Each wall is flat, endless, passes through zero and stands at right angles to its row. A trip goes straight from one point to another. Which walls does it cross, in order?

Walls:
(1): [ 59 -28  27]
(2): [-48  94  38]
(3): [-36  23 -41]
Trips:
[ 41  29 -25] to [ 32 -39  27] => 3
[-50  31  -6] to [55 67 60] => 3, 1
[-15 -58  12] to [58 59 -9] => 2
[-51  39   8] to [-17 -41 -12] => 2
[36 62 62] to [  1 -64  23] => 2
[-12  46  39] to [-79  -1  13] => 3
[-39 -12 -26] to [ 49 -11 -14] => 1, 3
[-68  -1  54] to [-13 -34   9] => 3, 2, 1
[-23  84   6] to [58 41 11] => 1, 3

Walls:
(1): [-23  48   0 -49  37 -37 -33 -25  30  32  13]
(2): [ 36  35  43   7 -49  47 -14  -8  20 -28  21]
(3): [  0 -54  90  -1  16  11  12 -13  30  -3  -2]
(4): [-16 -30  -5  -5   6  30 -70 -58  26 -23  23]
Trips:
[-73   6  37   4 -36 -69  26  24 -37   7  64] to [-14  82 -19   9 -30 -57  16  28  38 -51 -10] => 3, 2
[-18  -9  22 -32  18 -79  14 -96 -18 -36  -7] to [-46  82  17  86  44  67  -8  27  24  45 -16] => 2, 4, 3
[ 83 -25  59 -55 -57  36  61 -50 -18  50 -14] to [ 58 -11  22 -32  76 -47   6  -3 -24   3 -22] => 1, 2
[ 23 -24 -17  50 -51 -10 -32 -31   5  67 -58] to [ 48   2 -50  38  32 -45  -3 -34  27  37  44] => 1
[-20   3  26 -28  -4 -32 -21  70   9  27  24] to [ 90   1 -13 -74 -47 -52  21  82  -1 -48 -23] => 3, 2, 1
